Each row is a point. The last column is the point's height on a tilted bowl or saddle (a function of degree 2), plus a little noise. Count its main directions that bend up, bend down and stay straight.

Points (15 x 4)
[[  4.9  -5.1  -3.9  -0.1]
 [ -0.9  -3.1  -4.9   1.1]
 [ -0.5  -7.2   8.0   5.1]
 [  3.4  -2.5   5.5   0.7]
 [ -4.6   6.1  -1.7  -6.6]
 [ -3.3  -1.6  -3.4  -0.3]
 [  0.7  -2.3   5.2  -0.3]
 [  6.3   6.4   2.5  -1.9]
 [  1.6  -3.6  -4.2   0.5]
 [ -4.2   8.9   2.1 -10.6]
 [  1.3   0.2   1.6  -2.1]
 [  2.2  -5.3   3.9   2.2]
 [ -7.0   1.4   6.6  -9.5]
 [ -1.0  -2.6  -2.0   0.0]
 [ -6.8  -4.9   5.8  -1.0]]
Directions: 2 up, 1 down, 0 straight

Points (24 x 5)
[[-1.6 -1.0  0.4  0.3  0.6]
 [ 1.4  4.3  6.1 -1.9  2.4]
 [ 1.9 -5.8  0.1 -0.8  0.1]
 [ 3.5  3.5  1.4  1.8  0.0]
 [ 5.5 12.4 -2.3 -2.2  7.7]
 [ 3.1 -0.1 -5.1  6.0  1.6]
 [-4.1 -1.2 -0.7  2.7  2.6]
 [ 1.6  6.0  3.9  2.3  2.4]
 [ 4.1  9.7 -5.2  5.6  5.8]
 [-5.0  3.1 -1.6  5.9  5.3]
 [-1.1  1.7  3.2 -6.1  3.1]
 [-1.7  0.3  0.2 -0.7  0.8]
 [-4.2  4.4 -1.1  5.3  4.9]
 [-6.0  5.0  0.5 11.2 11.3]
 [ 4.6  5.3 -1.4  1.4  0.8]
 [-1.4 -3.5 -7.2  2.1  3.8]
 [-1.4  4.5 -5.1 -1.6  3.5]
 [10.5 -0.1  6.4 -2.9  2.8]
 [ 0.5  5.2  1.3  9.2  5.1]
 [ 3.8 -0.1 -1.9 -5.6  1.4]
 [ 2.6 -2.6 -0.1 -0.8 -0.8]
 [ 3.1 -2.5  3.3  1.4 -0.6]
 [-3.3 -1.5 11.1  4.1  7.6]
 [ 3.9  4.3 -4.8 -8.0  5.7]]
Directions: 4 up, 0 down, 0 straight

Points (26 x 5)
[[ -3.7  -6.3   1.4   2.2  -3.1]
 [  1.5  -4.6   7.1   2.3  -3.6]
 [ -3.3  -1.7  -5.3   3.3  -1.1]
 [ -4.5  -7.1  -4.8  -0.3  -4.1]
 [  2.5  -0.9   8.2   7.1  -3.4]
 [  0.6   4.7   2.1  -5.6  -5.0]
 [  3.8  -1.8   7.3   9.1  -1.3]
 [-10.0   3.2  -1.6  -2.3  -6.9]
 [  7.6  10.8   0.3  -5.2  -7.3]
 [  0.2  -0.4  -4.0  -4.2  -0.6]
 [  2.4   4.6  -5.6  -3.9   0.2]
 [ -0.6   1.9   3.8   2.0  -2.9]
 [  1.3  -3.2   1.1   1.0  -0.1]
 [  8.4   2.8   9.9   0.2 -10.3]
 [ -1.9  -1.3   2.4   1.0  -2.3]
 [ -3.9  -9.4  -1.8   1.2  -4.2]
 [ -1.1   4.5  -4.0  -0.5  -0.3]
 [  1.7   5.3   2.0   4.7  -2.2]
 [  6.6  -0.7  -0.6  -3.8  -1.2]
 [  2.9   3.6   6.0  -6.8  -9.9]
 [  0.9  -1.8  -0.4   3.4   0.9]
 [  0.5   0.8  -6.8   6.3   0.0]
 [ -4.8  -2.3  -3.5   0.5  -2.4]
 [  1.0  -7.4   0.0  -6.9  -5.9]
 [ -2.4  -3.0   2.1   1.3  -2.2]
 [ -3.6  -3.2  -2.2  -7.9  -5.5]]
Directions: 0 up, 3 down, 1 straight

Points (43 x 7)
[[  1.6   0.6   7.7   9.6   0.6  -0.4  -5.2]
 [  5.9  -3.0  -4.2   1.2   9.8  -5.5  -5.1]
 [ -4.5   0.7  -8.5   1.1   0.8   6.9  -5.2]
 [  1.0  -5.7  10.9  -4.6   1.3  -2.8  -0.3]
 [ 13.0  -2.8  -4.0  -5.9  -1.6   8.9   4.7]
 [ -2.7  -7.5   6.6   4.7   2.2   2.7   0.4]
 [  0.0  -3.0  -0.9  -3.0  -1.8   1.7   0.5]
 [  3.6   5.5   0.5   6.2  -2.6   0.2  -3.1]
 [ -1.4   3.2   1.2  -1.8   0.3  -1.9  -1.8]
 [  7.8   0.2   4.2   2.5  -2.7   5.6  -6.7]
 [  1.2  -3.1  -1.5  -0.6   4.0   0.1   0.7]
 [ -1.3   1.0  -2.3  -0.8   0.5   0.4  -2.2]
 [  4.3   3.3   5.8   3.4  -7.0  -4.1  -6.8]
 [  4.4  -0.3   1.4   2.0   3.1  -4.0  -2.2]
 [  8.1   5.1   2.0  13.3   2.5  -4.3  -3.0]
 [ -7.9   5.0  -0.6  -4.5   1.7  -0.4  -7.1]
 [ -1.7   1.6  -4.6   0.0   2.3  -1.6  -1.9]
 [  6.7  -2.6   3.0  -1.3   3.4  -3.1  -1.4]
 [  1.3 -11.4   0.9   2.8   2.5  -1.4   3.5]
 [ -0.1   4.6   3.8  -4.6  -1.3  -1.2  -2.0]
 [  4.0   0.3   6.1   2.8  -0.9   1.5  -5.9]
 [ -2.0  -4.3  -9.6  -2.0   3.2   3.4   1.3]
 [  1.4   1.5  -0.3  -1.8   2.9  -4.3   1.2]
 [  6.7   0.5   1.2   0.4  -3.1   6.6  -4.1]
 [ -4.5   2.9   1.3  -0.3  -0.6  -2.4  -3.2]
 [ -5.1 -11.0   2.9 -10.9  -0.8  -0.8  11.3]
 [  0.0 -11.8  -7.2   9.0  -7.2  -4.4   5.0]
 [  5.5   2.6 -10.3  -2.8   4.2  -0.7  -5.6]
 [  1.7   6.8   3.3   5.6  -1.6  -0.3  -3.2]
 [ -2.0  -5.5   1.9   3.8  -3.6   4.2   1.4]
 [ -0.7   1.2   2.9  -2.2   5.7  -5.6   3.7]
 [ -0.8   0.3   8.6   2.6  -0.7  -1.6  -5.8]
 [  4.9  -1.4  -6.0  -1.0  -1.1  -2.2  -3.1]
 [  0.9  -0.6   1.8  -1.5  -0.7  -1.5  -1.3]
 [  1.6  -4.0   0.1  -1.9   0.2  11.2   4.6]
 [ -5.7  -3.8  -0.5   0.0  -1.8  -0.7  -0.9]
 [  7.5   0.8   3.9 -11.2  -0.6  -1.2   9.4]
 [  4.8  -1.7  -1.7   0.2  -9.0   3.8  -4.2]
 [ -0.1   8.4  -1.0   5.1  -4.0  -6.2   3.3]
 [ -2.5  -4.1  -0.6   0.1   2.0  -6.3   1.4]
 [  1.3   3.5  -0.1  -5.1  -5.0   1.4  -4.5]
 [ -2.7  -4.3  -6.9   3.7  -4.2   8.6   5.9]
 [  2.2   0.1   1.2   4.2   5.3   1.1  -3.9]]
Directions: 2 up, 3 down, 1 straight

Points (48 x 7)
[[  0.3   0.6 -13.2  -4.6  -1.1   4.1   1.2]
 [ -1.6   4.6   1.9  -3.7   6.5   0.1  -3.0]
 [ -2.8   1.5   4.0  -5.3   1.3  -4.4   0.1]
 [ -0.5   2.2   5.9  -2.2  -5.5   8.5  -9.9]
 [  6.5   1.6   2.4   4.6  -3.8   2.0  -3.6]
 [ -0.8  -5.6  -6.4  -1.1   6.5  -1.5  -5.6]
 [  8.3   3.5  -4.5  -0.6   9.7  -1.4   0.9]
 [ -6.6  -4.9  -6.5   9.0   3.3  -4.5  -7.8]
 [  2.1   4.2  -6.9  -5.8  -0.4   1.2  -1.4]
 [ -1.0  -7.9   6.2  -2.5  -5.8  -6.9  -7.1]
 [ -3.5   1.3  -2.6  -2.4   0.8  -3.1  -1.2]
 [  6.8  -2.8   3.9   0.7   2.2   2.9  -4.2]
 [ -2.1   1.6  -0.6  -4.3  -7.1  -3.9  -5.2]
 [ -4.9   3.1  -0.5  -6.2  -1.6   1.9  -3.2]
 [ -2.3  -4.4  -5.1  -1.6  -3.2  -3.1  -4.0]
 [  4.3  -2.7   1.1   5.1  -0.7   3.3  -4.0]
 [  3.0   0.0  -0.9  -2.6  -5.8   6.1  -3.3]
 [ -2.9   2.1  -6.8  -1.9   0.2   3.8   0.6]
 [  2.0   3.3   2.5  -8.2   7.9  -4.1  -0.9]
 [  4.8   0.9  -2.9   1.6  -9.3   6.9  -2.3]
 [ -3.1 -10.7   4.6   2.3   4.4  -1.9  -7.6]
 [ -4.7   1.0  -2.6  -5.3   9.2  -2.3  -4.9]
 [ -4.7   3.6  -5.9 -11.0  -1.0   4.0  -7.4]
 [ -1.5   4.4   0.8  -0.1   0.1   6.5  -2.8]
 [  1.4   8.6  -0.4   8.2  10.3   2.2  -8.8]
 [ -2.2   5.4  -8.1  -2.2  -9.2   1.1  -4.7]
 [ -3.9   0.9   2.1   8.9   0.3   6.5  -3.5]
 [  5.1  -0.8  -9.8   6.3   6.6   3.1  -0.4]
 [ -3.8  -1.7   1.1  -6.8   3.0  -3.5  -1.5]
 [  5.5  -0.6   2.1   2.4   4.2  -4.7  -0.8]
 [  3.5  -2.4   4.5  -3.2  -6.8   0.6  -7.4]
 [ -3.9   3.4  -3.6   2.1   0.5  -3.8  -2.0]
 [ -0.6  -7.3  -3.3   1.7   3.1  -3.0  -5.8]
 [ -0.1  -3.0  -3.0   3.5  -4.1  -5.1  -5.8]
 [ -5.0  -2.3   3.8   1.3  -1.6   0.4  -1.1]
 [ -0.1  -5.9   4.0   2.2  -3.4  -0.5  -6.0]
 [  4.1   4.8   1.2   8.5   5.5  -1.1  -4.2]
 [ -4.8   2.8   1.4  -0.4   3.0  -2.2  -0.4]
 [  3.0   5.3  -1.2   1.0   5.8   2.2  -1.3]
 [ -2.7   2.3  -3.7  -5.7  -4.7   4.2  -3.0]
 [  5.1   6.8   0.2   5.6   2.4   2.1  -1.4]
 [  1.1  -6.0   0.0   5.2   1.4   1.1  -5.4]
 [ 12.4  -7.5  -1.9  -6.7  -2.6  -1.8  -5.0]
 [  1.0  -3.7  -2.0   1.9   0.0  -0.7  -2.5]
 [  5.5  -5.1   5.7   0.7   2.7  -8.4  -1.9]
 [ -0.9  -2.4  -3.5   0.7   2.3  -5.9  -3.4]
 [  0.6   3.1  -1.8   0.5  -4.6   1.3  -1.7]
 [  0.6  -3.8   1.4  -4.9  -4.4  -3.7  -4.7]]
Directions: 2 up, 4 down, 0 straight

Points (68 x 9)
[[  1.5  -0.7   4.3   7.4  -0.7   2.1   0.9 -10.4   2.4]
 [ -7.6  -4.9   0.1  -4.5   4.1  -6.5   2.4   4.2  -1.7]
 [ -4.2   0.5  -9.9  -1.1   7.5  -0.4  -1.8   4.5   5.7]
 [ -7.2  -4.9   5.6  -3.0   1.6   0.2   3.7  -8.8  -8.1]
 [ -0.6   4.6   2.6   1.4  -2.3   0.0  -2.2   4.5  -1.0]
 [ -0.2   1.7   2.1   1.1   1.5  -1.4   6.3  -4.3  -1.4]
 [  0.9   9.4  -1.4  -1.8  -5.8   3.8  -0.3  -4.8   1.7]
 [ -4.4   6.7   2.4  13.6  -9.8   3.5   0.5   4.6  -2.6]
 [  3.2   0.1  -8.8  -9.6   0.6  -0.7  -3.7  -1.5   4.6]
 [ -6.6   1.1  -1.4   1.5  -2.6   3.6  -7.0  -3.5   3.6]
 [  2.2   9.2  -2.4  -1.8   4.5   1.2   3.6   5.2  -7.6]
 [ -1.9  -6.0   5.2   1.5  -3.9  -0.2   5.3  -1.8  -4.7]
 [ -3.5  -3.7   0.2   3.5  -6.8   0.7   5.3  -1.3  -2.7]
 [  1.7   1.9  -7.0   5.7  -0.6  -3.7 -11.8  -0.9  14.5]
 [ -3.0  -0.6  -3.9  -2.7  10.0  -8.3  -1.8   8.1   0.5]
 [  0.8  -3.8  -2.5  -4.6  -3.4   2.7  -6.2  -1.7   2.2]
 [ -6.7   5.8  -2.4  -0.3  -0.2   3.9  -1.8   1.8   2.9]
 [ -3.4   1.9  -0.4  -1.6   2.2   0.2   2.5   2.3  -0.9]
 [  5.0  -3.3  -6.8   4.1   1.5  -0.6  -1.8   1.2   3.0]
 [ -3.8  -6.7   2.4  -5.4   2.4   1.7   4.1   4.1  -4.4]
 [ -2.1   2.5  -2.2   1.3   1.2   0.0  -0.4   4.5   0.8]
 [ -1.0   2.1  -2.6   2.4   6.5   2.3  -3.4  -6.7   0.7]
 [  0.0  -1.8   4.8  -1.2   8.6  10.7  -3.9   0.1  -2.3]
 [  8.6   0.6  -6.6   0.5  -7.3  -3.9   1.5  -8.2   7.1]
 [ 12.0   3.6  -3.4  -0.2  -6.3  -0.8   0.3  -1.4  -4.0]
 [  8.9   0.4   6.7  -6.5   9.2  11.7  -1.3   2.0  -9.0]
 [ -6.2   5.2   1.5   1.1   1.4   5.0  -4.3   6.7   2.3]
 [  7.0   1.2  -0.3  -2.7   3.1   0.6   5.1  -1.4  -8.5]
 [  0.8  -0.8  -2.8  -4.2   5.4   2.0   8.6  -1.3  -5.8]
 [  0.4  -4.4  -1.6   7.9  -1.5  -0.1  -1.9   1.5   4.1]
 [ -2.9   1.8   2.6  -8.6  -1.9   3.0   0.5   8.0  -3.7]
 [  3.0  -0.8   0.1   4.4   2.6   6.1  -9.4  -1.5   1.8]
 [  4.2  -2.4  -0.8   6.4  -3.0   9.4  -5.2   6.8   6.0]
 [ -2.0   6.4   2.8   5.1  -1.2  -3.8  -0.7   5.5   0.4]
 [ -6.6   3.1   0.3   2.7  -5.7  -0.7   0.1   4.9  -1.1]
 [  5.9   5.2  -4.3   6.8  -6.9  -4.5   2.8   4.9  -0.8]
 [ -1.3  -0.9  -3.3   0.3   4.5   2.3   5.4   3.1  -1.6]
 [  1.9  -6.3  -1.9   4.6  -4.0  -7.0  -2.5  -2.7   8.9]
 [ -1.8  -0.9   2.6  -3.9   5.4   8.0  -1.9   0.5  -0.9]
 [ -1.0   7.3   3.7   7.4   9.4  -5.1   1.4   2.2  -3.3]
 [  7.9  10.0   5.0   0.9   1.4   0.7  -0.4  -5.3  -1.8]
 [ -1.4   3.7   4.2  -2.0  -0.4  -9.7  -0.2  -5.8   6.8]
 [ -2.6   9.1   3.7 -12.1   3.2   4.0  -0.5   1.1  -1.3]
 [  3.7   4.6   3.9  -0.1  -2.8  -0.1  -2.4   1.8  -2.5]
 [ -2.8  -4.2   3.6   3.0  -4.3  -2.4  -1.6  -4.0   0.4]
 [ -1.6   1.6   7.4  -3.9   2.5   0.2   1.2   3.0  -4.9]
 [  5.6  -7.2 -10.6   2.8  -5.5  -1.1   9.0   1.6   1.9]
 [ -5.5   0.0   4.6   1.3  -3.4  -6.2   6.4   1.1  -1.6]
 [ -3.3   7.1  -2.3  -3.0   3.3  -1.2   5.0  -7.4   5.1]
 [ -3.7   2.2  -9.7   0.6  -0.7   8.8   4.0  -9.1   4.5]
 [ -8.7  -2.3   3.7   6.1  -3.1  -2.7  -4.2  -0.5   1.1]
 [ -1.3   4.9   3.9   3.5   8.0  -1.1   1.3   6.0  -3.6]
 [  3.3   1.4  -0.8   0.2   7.7   4.6   1.7  -0.4  -5.7]
 [ -1.3   5.8  -1.5  -1.6   7.3   5.9  -1.0  -1.6   0.2]
 [  0.4   3.6  -1.4   4.7   4.8  -7.2  -1.2  -1.9   3.6]
 [  2.4  -1.1   8.3   0.1   0.2  -7.0   0.8  -0.4  -2.1]
 [ -0.3  -6.6   5.5  -0.9  -6.0  -1.0   3.0  -0.6  -5.4]
 [  2.3  -4.4  -1.2   4.3   0.2   1.0  -6.0  -3.1   2.9]
 [  1.7   0.9   0.3   6.5   7.9  -1.6   0.4   6.5  -2.4]
 [  4.2   2.6  -1.3  -1.4   6.6  -3.0  -0.1  -2.5  -5.1]
 [ -0.2   3.7   0.5   7.1  -5.7   0.7  -1.2   3.2   1.1]
 [ -5.6  -2.3  -4.6  -0.6   2.8  -3.3  -7.0   4.4   8.7]
 [  4.2   0.9   6.5  -1.8  -1.0  -7.5   0.6   1.6  -3.7]
 [ -4.9   1.6   2.9  -1.5  -2.1   2.6  -3.0   3.7  -0.4]
 [  7.4   4.5   0.9  -0.7   2.8   4.3  -0.6  -4.2  -4.5]
 [  1.9  -2.7   6.8   5.4   0.8   4.9  -3.7  -4.5  -1.1]
 [ -2.2  -0.3  -0.5  -2.6   0.1  -1.6  -3.2   2.0   1.4]
 [ -1.4  -1.0   5.5   2.5  -6.1  -5.2   1.9  -1.8   1.1]]
Directions: 3 up, 3 down, 2 straight
